Each wall is flat, endless, passes through zero and stands at right angles to its row. A trip goes straight from one point to another. Which walls does it cross, in order?

Walls:
(1): [2.4 2.0]
(2): [-0.1  8.4]
(3): [-1.8 -4.0]
(4): [ 2.2 -2.4]
Trips:
[5.1 1.1] to [0.6 1.1] -> 4
[-7.3 -0.9] to [ 3.9 -4.9] -> 4
[ 0.3 -6.5] to [ 3.1 -8.3] -> none
[-1.4 -2.5] to [-1.0 -1.5] -> none
[8.9 0.6] to [-0.3  3.5] -> 4
[5.6 6.5] to [6.0 4.4] -> 4
[3.8 0.3] to [ 2.5 -3.3] -> 2, 3, 1

Walls:
(1): [-1.1  5.0 -0.2 -4.5 -2.3  0.2  1.8 -4.8]
(2): [-4.5 -2.4  2.2 -0.8 -0.5  0.6  1.1 -6.8]
(3): [ -2.4   0.5 -10.2   1.1  -0.9   0.0  -1.2   0.0]
(4): [ 0.7  1.3 -5.6  0.5 -1.1 -0.4  4.9 -3.4]
(5): [-7.5 -1.7  2.4 -0.6 -1.7  4.4  3.7 -6.9]
(6): [ 0.2 -7.5 -1.4  2.3 -0.8  4.1  6.9  6.1]
Trips:
[ 0.0  1.3 -4.4  6.7 -3.2 -2.7  1.6  1.1] to [ 8.3  0.8  1.6  2.1  2.2  1.5 -3.1 -0.9] -> 6, 3, 4
[ 3.6  0.0 -1.8 -4.8  0.0  0.4 -3.1  6.2] to [ 3.3 -0.7  0.3 10.5  5.0 12.0 -1.6 -5.6] -> 5, 2, 3, 4
[ 3.7 -1.6  3.1  1.1  7.9 -4.7 -1.8  2.3] to [-6.3 -2.3 -6.6  0.1 -0.1  0.0 -0.2  3.4] -> 6, 3, 4, 5
[ 5.4  3.9  0.5 -1.3 -1.0  3.4  4.9 -6.4] to [ 3.5 -4.2  0.4 -0.6 -0.8 -2.4 -6.9 -4.8] -> 5, 4, 1
[ 1.1  1.6 -1.0 -0.5  2.8 -0.7 -1.0 -4.1] to [ 3.6  0.5 -1.3 -4.5  3.1  2.7 -8.8 -0.2] -> 5, 4, 2, 1

Walls:
(1): [-1.1  0.2  0.1  1.9  3.2  5.9  3.1 -6.0  0.0 -0.5  2.2  0.0 -6.6 -1.3
 -2.4  0.5  0.2 -1.0]
(2): [ 1.7 -7.1  0.0  2.8  2.5 -1.5  4.0 -2.5 -4.0  6.8  1.8 -2.9 -4.3 -0.8
 -5.1 -0.9  1.3 -3.0]
(3): [ 1.5 -2.3 -6.3 -2.3 -5.3 -0.7  4.0  1.4 -1.0  2.0  2.9 -0.2 -4.4 -3.0
  1.0 -0.9  5.4 -1.5]
(4): [ -4.5  -7.7  -6.4 -11.5   1.8   5.7  -5.4   1.0   0.6   1.0  -0.6  -8.6
   0.7   3.8  -9.1   0.0  -3.8   5.6]
(5): [-5.4  0.4 -1.0  0.0 -1.5  2.2  2.7  3.8  2.6  6.8 -5.2 -7.5 -1.7  2.3
  0.9 -3.3 -0.9 -4.3]
(6): [  2.0   5.6  -0.5   0.3 -10.2   0.4  -1.8   0.6  -2.5   4.9   8.2  -1.2
  -3.0  -3.9   3.0  -5.0  -6.1   3.9]
(7): [ 5.1 -4.2  5.6  2.4  4.2  1.1  5.2  5.3  5.8 -2.2 -1.9  6.3  5.9  6.3
  0.4  0.9  2.3 -1.2]
Trips:
[-1.1 -1.0 -2.9 -1.1 -1.9  1.5  2.3 -2.9 -1.0 -2.6 -1.9  1.9 -1.3  0.0
  3.0 -1.0 -2.5  4.9] to [-0.6 -4.3 -1.0 -4.6  3.0 -5.4  5.6  7.1 -4.0  2.4 -1.0 -2.1  0.7  4.6
  2.9  2.0 -1.5 -2.5] -> 1, 5, 6, 7, 2
[-0.7 -3.0  3.6 -0.9  1.8 -7.9 -0.7  0.7 -0.8 -2.2  7.2  3.6 -1.2 -5.6
 -3.8 -5.6  2.3  3.5] to [ 6.2  1.1  6.3 -0.4 -1.5  5.8 -0.8  2.9 -4.5 -4.8  0.3  0.2  8.6 -6.0
  0.5 -0.9 -5.0  1.1] -> 7, 3, 2
[ 0.5  1.4 -0.2 -1.6 -2.9 -4.1 -0.6  1.8 -3.9 -1.0 -6.0 -0.1  1.2 -1.0
 -3.6  5.0  3.0  5.5] to [  4.0   7.5   0.4  -6.1  -0.7 -10.7   6.1  -4.3   2.6   4.4  -0.9   0.0
   5.4  -1.6   2.6  -1.8   1.5  -3.1] -> 4, 6, 7, 5
[ 1.7 -3.0 -0.9  0.4  6.1  0.9 -3.0  8.4 -0.8  5.1 -0.9  2.2  1.0 -4.5
  1.9 -6.3 -2.2 -1.1] to [-0.6 -1.9 -1.5  6.8 -7.2  0.2 -2.3  0.1 -1.7 -0.3 -6.4 -1.1  0.6  1.7
  3.9  2.3  0.4  1.7] -> 4, 2, 3, 7
[ 5.8  4.7  2.2 -1.6  3.1  6.8 -4.8 -4.4 -0.8 -5.7  0.2 -1.1 -3.8  1.2
 -0.2 -5.5  0.6  3.2] to [ 4.5 -2.5  2.5  4.9  0.4  5.0 -2.7  1.3  7.5 -2.1 -5.8  0.0  5.2 -5.6
 -2.0 -7.4  2.1 -1.8] -> 7, 6, 4, 5, 1
[ -1.9  -6.1  -1.8   3.8   0.6   3.6   0.0   5.3  -0.1   7.3  -3.3   3.7
   0.4   3.0 -10.0  -0.4   2.0   0.2] to [  0.9  -3.4  -4.6  -1.6  -1.4  -3.5  -1.0  -0.1  -7.4  -3.5  -3.6 -10.4
   5.7   4.9   2.8  -0.2   3.6  -0.4] -> 1, 7
